Rows are points. The window is the flat piece filled in between its corners: a triangle in 3 columns, a solid with four corners in 4, and so on. A path goes straight from each point to the next, and from the last back to the first. List the points from which the path goes on through the window.
In the rows, 128 means zero.

Window (4 x 4):
[[189 111 154 138]
 [ 91  81 153  98]
 [ 76 124 147 109]
 [168 160  56 104]]
Path:
(1): [177 162 130  74]
(2): [137 124  75 171]
(3): [ 67  99  86 141]
(4): [ 83 121 130  77]
(5): [148 107 159 100]
(6): [141  96 138 150]
(7): [142 104 102 136]
(8): [167 152 146  75]
(9): [190 120 137 105]
(10): [174 105 102 179]
(11): [152  89 138 158]
(12): [154 129 165  82]
(13): [186 123 152  93]
(14): [159  80 103 157]
(15): [155  99 145 161]
(16): [173 139 154  81]
Through the window after points: 5, 7, 11, 15

Window (8 x 8):
[[ 78  67 156  83 110 142 129 123]
 [117  76 155 182  72 123 113 138]
 [138 143 147 111 175 112 155 112]
 [ 84 180  46  85 152 121  69  96]
 [161  95 100 117 149 203 138 116]
 [112  76 149 187 157 140 181 139]
 [109 136 183 132 154 189 216 150]
 [126 118 149 130 177 188 119 123]]
Path:
(1): [146 101 133 146 129 202 155  48]
(2): [146 109 110 107 163 165 134 152]
(3): [131 115 132 105 180 162 143 180]
(4): [115 133 138 115 170 176 163  85]
(5): [113 113 119 126 142 177 138  67]
(6): [130 111 127 100 160 143 117 189]
(7): [104  96 130 129 139 158 131 170]
(8): [ 90  97 151 142 122 176 151  77]
Through the window after points: 1, 5

Window:
[[141 159  94 123 106 123  69  42 114]
 [106 142 122 117 154 176 125  98 145]
 [ 86 153 102 145 127 156  30 158 110]
 [123  93 128 198  81 126 108  60  80]
 [195 182 133 165 148 135 183 207 175]
 [ 84 158  84 174 139 115 131 149 113]
 [164 105  69 129 195 151 162 177 184]
 [ 93  68 106 111  53 113 118  48 119]
 [152 115 148  88 164  97 116  78 139]]
Path:
(1): [ 88 117 106 198  98 109  97  55 173]
(2): [157  95 120 123 107 145 137 120  40]
(3): [129 117 102 122 127 168 130 112  48]
(4): [104 133 104 171 112 130 112 110 171]
(5): [105 135 118 157 133 116 115 106 147]
(6): [122 136  97 133 140 123 129 128 103]
(7): [140 143  92 121 123 138 105  99 101]
(8): [117 150 111 164 125 110  58  60 190]
(9): [105 148 120 150 108 113  79  71 146]
(10): [123 138  96 118 108 155 116  90  51]
(11): [150 137 101 107 142 163 129 128  73]
(12): [108 148 116 200 141 105  96 127 195]
(13): [109 119 135 148 134 113 107  73 195]
(14): [143 115 122 113 126 122 126  99 105]
(15): [118 137  99 127 131 142 137 125  43]
(16): [103 138 111 173 134  96  96 106 206]
Through the window after points: 1, 5, 7, 13, 15

Window:
[[183 127 121 142 119 121 166  71 145 103 155]
 [233 140 126 132 152 166  74 140 138 134  99]
 [ 97 128  52  56 112 132 127 111  78  96 129]
 [121 179 218 101  54 122 145  81 172 151 115]
 [182 109 173 106  93 118 149 146 144  88 118]
 [135 152  53 101 169 162 108 208  81 194  79]
 [132 195  93  93 139 165 119 189 189 164  54]
 [154 176  96  93 184 138 163 138  90  58 117]
 [ 88 124 106 135  75 155 118 133  94 104 103]
 [ 77  59  98  99 167 137  94 140  77 103 120]
 [143 128 150 135 120  78  81 167 132  99 114]]
Path:
(1): [124 164 107  95 142 161 131 153 114  91 172]
(2): [117 153 121 105 140 160  94 165 107 119 184]
(3): [127 130  98 118 138 105 121 121 115 112  56]
(4): [148 130  91 100 137 108 132 110  98 124  68]
(5): [114 134  94  87 119 184 106 175 114 113 186]
(6): [149 133 118 114 122 162 101 160 126 118 142]
(7): [157 127 121 117 128 131 123 128 119 117  75]
(8): [159 144 114 104 145 107 152 111 100 117  34]
Through the window after points: 4, 6, 8

Window, 12 rows:
[[ 90 130 175 122 218 110 198 146 160 127 120 156]
 [211  79 201 165 165 157 189 133 137 129 149 113]
 [120 157 126 116 153 158 162 138 148 175  89 145]
 [ 64 137 115 145 171 146  53 112  81 230 146 184]
 [101 125 165 163 126  95 160 118 134 122  95 141]
 [165  66 143 106 138 139 126 182 162 126 127 129]
 [181 126 117 138 142 104 158 145 137 138 172 119]
 [188 122 148 142 185 140 114 152 117  97 112 123]
 [148 100 151  71 149 154 194 105 130  98 147  97]
 [ 83 111 108 173 182 164 162 149 104 142 124 176]
 [ 55 185 136 126 111 138  79 173  32 221 151 182]
 [168 122 163 140 148 194 127 138 172 101 190 117]]
Path:
(1): [ 96 110 150 152 175 141 128 163 130 162 135  73]
(2): [139 124 146 120 133 128 138 146 121 135 123 175]
(3): [175  92 166 102 147 160 162 125 136 110 142 213]
(4): [119 111 140 151 158 120 140 156 129 142 146  47]
(5): [129 115 159 155 175 142 141 154 130 134 139  94]
(6): [159 116 145 114 139 136 155 116 131 122 167 221]
(7): [124 146 148  95 150 138 163 129 137 136 125 224]
(8): [ 98 127 153 150 195 130 159 157 136 161 118  90]
Through the window after points: 1, 7

Window, 14 rows:
[[132 155 137 151 150  71 153 146 137 133 133 121 110 158]
 [146 145 133 141 151 119 138 160 126 130 149 136 205 131]
 [125 113 138 146 145 108 124 149 111 109 127 106 124 118]
 [144 136 113 135 130 146 143 151 136 101 132 116 116 123]
 [146 128 123 107 101 111 126 125 114 105 132  83 143 120]
 [130 145 152 130 134 131 117 127 140 111 148 106 118 124]
 [151 110 116 115 124 127 123 110 130 122 114 123 126 142]
 [109 169  96 178 113  88 160 105 103 155 145 141 142 143]
 [143 105 155 138 106 109 137 145 133 119 157 114 123 122]
 [108 133 115 116 119 131 129 150 142 131 145 125 151 134]
 [163 117 168 125 132 117 149 129 145 109   7 105 134 145]
 [139 140 133 113 118 128 128 144 112 138 131 132 108 125]
 [138 144 120 134 120 121 106 151 139  93 123 138 129 124]
 [147 132 104 152 117 134 105 151 137 142 130 112 114 115]]
Path:
(1): [132 139 122 140 120 122 130 146 115 123 152 118 135 153]
(2): [124 141 119 143 110 136 123 149 120 127 168 113 136 155]
(3): [130 142 116 131 131 112 128 133 132 122 154 126 126 104]
(4): [131 130 131 124 133 107 145 128 141 118 137 129 130 100]
(5): [143 132 131 140 113 132 120 145 120 119 117 114 139 148]
(6): [140 132 129 146 107 134 127 149 115 111 124 112 137 166]
(7): [137 129 119 126 142  94 139 134 138 135 121 120 125  92]
(8): [128 139 120 128 131 101 132 124 146 130 152 121 112  86]
Through the window after points: none

Window:
[[ 98 101 122 127 162 149 127 154 106 151 130 126 128 134]
 [157  96 139 152 136  89 159 115 175 176  88 122  95 105]
 [128 167 122 130 160 141  84 158 173 134 160 130  96 126]
 [169 117 132 120 156 153 146 130 128 149 115 121 168 135]
 [124 116 165 121  92  84 161 134 142 224 109 151  89 118]
 [119  95 134  93 158 144 127 113 152 149  82 126 135 141]
 [148 115 146 106 174 129 161 114 111 125  63 108 110 130]
 [120 132 130 143 157 121 162  80 166 156 134 134  97 146]
 [134 122 187 126  51 139 144 152 143  75  96 113 118  79]
 [ 79 191 122 179 115 100 119 126 132 149 121 186 204 161]
 [109 134 109 108 143 103 106 138 121 151 157 113 134 134]
 [128 133  78 112 126 163 146 130 117 136 100 143 140 127]
 [164 113 176 139 139 131   7 117 160 142 154 149  83  93]
 [128 102 127 102 150 108 153 147 115 134 111 164 144 141]]
Path:
(1): [117 143 135 130 152 134 132 118 149 159 133 138 124  68]
(2): [149 122 134 139 124 110 133 133 142 142 125 129 110 163]
(3): [140 113 139 129 129 124 126 131 144 147 109 125 122 150]
(4): [123 130 146 111 172 127 145 127 130 166 133 148 143  75]
(5): [116 128 141 116 134 123 125 130 125 136 133 120 137  91]
(6): [141 121 130 125 104 119 129 149 147 137 110 130 112 170]
(7): [148 108 137 139 136 137 123 131 141 155 117 126 122 187]
(8): [128 124 133 116 154 130 132 116 140 145 121 133 131 107]
Through the window after points: 5, 7

Window, 14 rows:
[[163 162 141  39 111 158 203 119 145 110  19  82 161  99]
 [143 125  89 112 123  78 109 123  99 117 163 138 160 142]
 [122 146  71 169 127 108 121 176 119 154  51 143 112 137]
 [212 125  97 139 143 176 157 182 114 164 139 109 145 110]
 [127 133 135 132  59 151 121 138  78  34  93 117 123  75]
 [ 88 103 140 161  89  79 176 138  83 145 115  70 105 141]
 [183  96 154  56 135 156 124  97  96 190 136 189 103 131]
 [187  26 135 144 174 161 125  80 127 109 194 105 144 136]
 [112 162 143 121 113  83 234  83 180 122 119 177 129 108]
 [120 109 134  68 186 147 203 211 106 135 111 123  83  89]
 [ 71 166 138  93  94 186  96 117 197 107 123  86 104 150]
 [173 101 196 183 113  68  59 119  98 141 154 110  73 218]
 [126 147 154 194 143 117  65 171  99 161 115 114 194 132]
 [156 173 105 152 157  62 125  56  44 140 141 148 135 112]]
Path:
(1): [149 121 147 149 143 130 127 139  89 129 115 125 127 169]
(2): [138 117 145 140 113  90  93 142 134 140 137 105 118  99]
(3): [182 121 121  95 110  92  98 116 134 169 113 125  98  34]
(4): [119 134 131 125 133 144 194 126  87  93 122 133 135 179]
(5): [134 133 150 171 129 167 159 133  81 128 134 155 127 205]
(6): [142 112 146  96 136  79 134 150 133 130 116 105  91  88]
(7): [161 121 142  98 128 105 110 127 133 174 149  98 104  84]
(8): [133 100 104 169 130 171 114 138  69  75  98 137 151 211]
(9): [148 125 141  97 142 150 177 124 122 105 124 126 128 167]
(10): [160 113 137 123 115 115 113 123 128 147  80  86 133  79]
(11): [171 100 125 115 120 122 114 157 134 162 120 105 130  41]
(12): [116 141  94 116 157 155 200 136  95 114 109 134 135 159]
(13): [145 157 140 109 111 164 167 131  90 121  78 117 147 143]
(14): [186 103 120  81 147  79 135 131 195 146  96  81 129  69]
(15): [175 115 128 143 112  84 123 132 154 123 116  97  64  73]
(16): [145 114 129 119 135 139 151 126  94 132 133 127 132 161]
Through the window after points: 1, 5, 9, 13

Window (14 x 14):
[[114 150 120 144 141  87 149 166 175 203 136  78 117 126]
 [111 152 163  98  97  65 155 171 140 109 188 153  88 103]
 [128 160  74  46 158 153 170 136  83  86  74 114  46 180]
 [135 150 104 152 132 119 172 132 118 145 177 150 130  99]
 [101  78 126 149 126  81 151 144 117 170 107 116 124 174]
 [ 89 141 130 118  92 130 172 138 195 112 119 175 125 128]
 [ 40  83 126 168 184 118 120 202  94 169 106 209 128  27]
 [186 180 215 126 125 175 127 175  72 103 134 123 123 123]
 [101 161 184 171 108 115 138  82 128 161 117  97 156  73]
 [125 103 168 104 121 134 152 153 150 127 158  84 161  61]
 [ 57 122  87 123 122 116 134 179 141 142 184  88  99 137]
 [129 162 151  87  74 160 156 106 124 192 112 188 145 123]
 [107  88 113  88 208 143  88 119 121 102 157 169 112 123]
 [167  61 249 198 110 168 107  91  88 154  98 201  69  64]]
Path:
(1): [ 85 152 138 130 139 124 168 141 129 153 152 118 129 126]
(2): [141 130  90  80  98  85 107 182 161 126 117 131 115 106]
(3): [136 130 106 143 106  70  77 181 101 160 116 136 131  70]
(4): [ 67 129 148 112 164 160 208 116 138 124 150 162  79 167]
(5): [ 81 139 192 148 175 165 202 120  98 165 131 149  51 127]
(6): [152 112 137 140  97 113 104 126 133 128 136 141 156  75]
(7): [126 144 106 131 127 121  95 167  82 109  92 138 121 115]
(8): [ 87 112 155 146 143 115 175 118 147 184 157 160 110 113]
(9): [ 77 121 201 149 169 109 207 152 130 211 176 138 108  58]
(10): [124 121 136 136 112 128 120 138 138 131 139 145 144 100]
(11): [121 142 120 125  96 103 109 158 124 123 130 131 110 103]
(12): [ 90 118 164 128 152 144 172 153 128 157 156 145 112 114]
(13): [ 95 125 160 121 147 126 154 156 132 150 142 130 114 104]
(14): [121 107 121 128 105 119 107 147 126 131 124 129 122  91]
(15): [132 130 132 144 112 133 118 159 113 128 122 134 137  93]
(16): [107 142 220 107 159 115 192 104 143 174 141 164  89 124]
Through the window after points: 5, 11

Window, 14 rows:
[[159 172 144 132 106 124  58  35 178 127 168 126 126 159]
 [148 165 109  83  68 106 124  96 180  95 132 100  92 136]
 [138  75 123 131  67  91  38  83 195 114  96 138 106 132]
 [101 127 189 157 123 128 107 111 189  68 135  71 113 113]
 [123 100  94 119 109 114  82  60 153  79 188 114  98  82]
 [103 144 144 123 186 170 145 187  88  81  76 171 181 104]
 [ 57 156 154  85 139 185 131 237 137 151 178 165 192 152]
 [ 69 115 122 168  78 109  96  83 110 106 123  50 135 167]
 [181  71 166  97 111  96 110  65 126 124 138  60 123  91]
 [134 126 124 130 201 199 152 239 101 183 175 184  63 189]
 [ 70 172 164  92 124 151  58 135 115 118 114  90 110  98]
 [ 49 142 153  86 191  75 118 195 123 122 135 177 142 174]
 [ 55 110 129 101 188 145 174 147 151 193 109 180 120 130]
 [124 142 192 149  37 120 118  79 108 115 183 124  78 112]]
Path:
(1): [ 91  75 142 102  98 165 114  46 121  95 107 118  90 181]
(2): [ 94 126 144 115 132 172 118 135 114  98 118 137 115 150]
(3): [128 137 135 143 147 106 120 162 147 138 145 122 132 122]
(4): [117 140 142 158 112 126  92 123 160 133 137 100 115 106]
(5): [116 122 151  95 112 154 112  99 113  98 140 114 109 146]
(6): [ 87 114 162  77 118 153 104 112 124 100 122 119 111 175]
(7): [100 153 133 138 138 124 128 152 134 129 149 121 139 118]
(8): [ 96 134 131 147 125 117 116 161 161 133 139 128 123 115]
(9): [ 97 125 157 104 140 153 105 106 139  92 130 142 108 159]
(10): [ 74 119 187  68 138 173  93 109 141  97 133 129  84 154]
(11): [124 127  90 163 113  87 119 156 124 138 123 115 157 100]
(12): [126 164 144 151 130  91 100 146 136 147 146 121 137 119]
(13): [100 123 145  72 115 173  78  60 176  97 158 154 125 189]
(14): [ 87 101 163  93  91 135  98  92 138 106 146  95  97 157]
(15): [156 177 115 149 135  76 106 137 156 179 157 121 128  82]
(16): [152 171 162 143 104  80  80 155 158 147 178 128 126  79]
Through the window after points: 2, 12, 16
